Each row of a before or after table is a point. One or more steps were done to the points. Then noise was added and the rows were shuffled. The steps act on columns, c1 being the first. Name the steps. A step turns or swaps two columns, mirrors them in a line or flattens them onto one, adds a multiple of one to another, or multiplies or shifts one. Angles are multiples of 10 degrees, from the lower column toward the higher: turns from -170 to 170, lines from 10 to 170 but not 90. Use the fewest steps. Two steps may share a column if one is a turn and the other turns, adds or multiplies; they go together, in the order done. Otherwise the lowest column goes first.
(in the rows, 128 means zero)

Before:
[[146  96  80]
 [ 85  60  99]
 [107 133 166]
 [133 152 139]
 [107 117 123]
 [ 97 129 114]
 [ 80 164 117]
 [135 193 130]
 [108 151 146]
 [ 88 158 115]]
After (10 x 3):
[[124 103 155]
 [127 143 134]
 [127  77 227]
 [127  44   6]
 [120  13  52]
 [127  72 120]
 [133  78  92]
 [125  98 178]
 [127 113  96]
 [135 107  96]]
Steps: multiply c1 by 0; shift c2 by -50; multiply c3 by 2.5

Before (12 x 6):
[[ 96 226 176 110 157 152]
 [152 111 115 163 148 132]
 [ 92 131 117 162 138 156]
 [154 112 139 119   7  82]
 [139 114 144 152 109 126]
 [156 201  97  94 162  87]
 [134 111 113 135 135 113]
 [118 138  95 112 119 126]
 [122 118  95 100 113 133]
 [138 109 132 120 162 126]
 [ 87 168 120 112 153 100]
 [135 119  98 151 112 143]]
After, 12 rows:
[[ 77  26 175 142 205 159]
 [156 148  97 151 132 116]
 [117 120 112 170 122 110]
 [101 151  89 117 129 155]
 [ 75  76 121  98 156 135]
 [140  39  97  77 176 136]
 [173 126 116 148  99  97]
 [102 126  94 119 143 139]
 [138 142 117 121 104 123]
 [127 117 129 118  87 133]
 [159 158 149 137 122 105]
 [150 236 136  87 190 110]]
Steps: add 0.7 times c4 to c1; turn c4 and c6 by -60 degrees; multiply c2 by 1.3; turn c2 and c5 by 130 degrees

Before (12 x 9):
[[161  98 131 159 183  91 101 135 144]
 [138 102 124 162 140 141  90 120 140]
 [130  93 156 152 182 125 130 128  74]
 [117 108  88 134 181 102 123 120 126]
 [143 172 125   7 174 113 129 108 149]
 [168 117 122 142 146 126 127 144  42]
 [122 143 150 149 169 103  84 141 118]
 [122 176 114 103 155 105  77 179 151]
 [139 159 146 112 188 130 126 151 151]
 [135 129 108 171 176  97 146 108 134]
 [142 107 146  71  76 100 128 111 117]
 [137  96 135 161 154 124 129 179  93]]
After:
[[133 125 180 158 183 120 129 126  76]
 [115 189 114  99 159 151 198 120 151]
 [209 128  95 138 148 126 137 118  42]
 [145 117 110 163 155 113 160  87  92]
 [143 168  29 160 177 121 100 132 136]
 [158 112 239  78  76  78 116 141 117]
 [113 171 168 153 169 130 171 147 117]
 [147 106  83 162 143 123 153 158 142]
 [150 175 195 118 188 169 144 115 153]
 [157 190 245  12 174 161 113 143 151]
 [106 148   9 119 183 115 124 135 126]
 [198 153 102 159 183  96 155 141 147]]
Steps: multiply c1 by 2; add 0.5 times c5 to c2; turn c2 and c6 by 40 degrees; turn c3 and c4 by 20 degrees; multiply c3 by 3; turn c7 and c8 by -140 degrees

Before (10 x 12):
[[149 138  96 105 133 106 114 135 126 125  89 125]
 [136 165 124 124 117 118 111 131 131 132 143 117]
 [152 130 138 118 146  93 112 109 121 175 124 125]
 [119 137 103 138 147  95 109 129  77 120 114 122]
 [157  98 153 100  92 136 122  68  86 108  87 135]
 [140 150 119 145 137 140 115 141 126 121 126 130]
 [121 157 135 147 113 142 160 107 117 103 131 140]
 [196 127 111  99 115 117 124 146 138 159 152  99]
 [158 121 141 120 116  98 126 137 130 106 104 121]
 [159 119 137 105 107  93 124 167 108 154 112 124]]
After:
[[139 118 146 121 139 151 117 110 116 120 136 142]
 [129 108 124 161 197 111 111 125 148 157 124 167]
 [151 129 114 131 149 103 125 151 105 175 153 110]
 [123 152 112 126 161 108 124 121 132 106 153 141]
 [111 111 134 108 124 156 169 147 119 104 137  97]
 [113 145 105 139 162 104 149  82  82 155 150 172]
 [118  95 129 135 138 138 111 132 127 131 154 138]
 [ 98 178  89 134 162 130 175 197  34 110 119  62]
 [145 137 153 135 115 113 176 129   7 119 160 132]
 [135 157 138 165 149 130 119 122 117 126 164 137]]
Steps: mirror c1 and c5 in the line at 40 degrees; turn c2 and c11 by 120 degrees; turn c6 and c11 by -40 degrees; turn c3 and c4 by -140 degrees; multiply c9 by 2.5; turn c7 and c9 by 30 degrees; multiply c8 by 1.6; turn c8 and c12 by 140 degrees

Before:
[[ 82 105 119  89 111 127 148 135 162 177 101 170 166 113 129  72 213 180]
 [ 72 134 124 116 119 105 146 131  92 119 153 105 100 120  71 154 148 174]
 [113  92 110 110 193 131  99 139  93 166 155 122 173 159 161 146 145 141]
 [136 137 167 175 118 134 146 136  82 151 183 152  97 140 129  66 152 126]
 [135 135 128  80  98 193 131 206 115 123 146 152  91 179  60 152 124 127]
 [ 53 129 149  75 181 125 172 153 164 105 148 142  83 200 105 152 178 126]
 [ 68  98 111 124 154 109 138 145 163 125 138 149 164 146  80 160 121 118]
 [129 151 115 123 109 122 100 220  84 159 141 187 134 155 100 129 161 109]
 [152 128 117  80 162 176  86 165 156 102 101 158 163 120 138  78 124 170]
 [154  59 161  78  99 197 128 222 164 126 177 117 105 117 156 121 164 105]]
After (10 x 18):
[[149  98 107 139 155 150 101 145 163 128 141 137 198 122  84 163 125 121]
 [119 150 114 144 132 122  89 225  85 160 146 150 133 159 123 135 159 120]
 [139 109 125  71 107  43 142 135 164 181 101 144 186 129 115  91 211  98]
 [145 138 164 139 123  41 138 139  83 151 184 138  99 143 116  87 148 174]
 [214 131 150 120 216 159 148 150 167 103 150 133 142 149  81 144 178  76]
 [145 135 128 125 134 247  87 210 115 124 146 137  91 184  72  95 125  81]
 [123  64 161 141 101 203 144 222 157 125 180 123  96 138 148  72 164  74]
 [186 135 123  79 114 140 102 131  89 119 151 122 145 125  77 160 150 123]
 [112  93 108 108 203 156 131 139  94 169 156 124 173 112 174 136 146 113]
 [ 81 127 119  78 152 106 102 168 156 106 105 143 139 100 161  63 125  89]]
Steps: mirror c1 and c13 in the line at 110 degrees; turn c4 and c18 by 80 degrees; turn c5 and c14 by -40 degrees; turn c6 and c16 by -50 degrees; multiply c6 by 2; turn c7 and c15 by -40 degrees; multiply c12 by 0.4
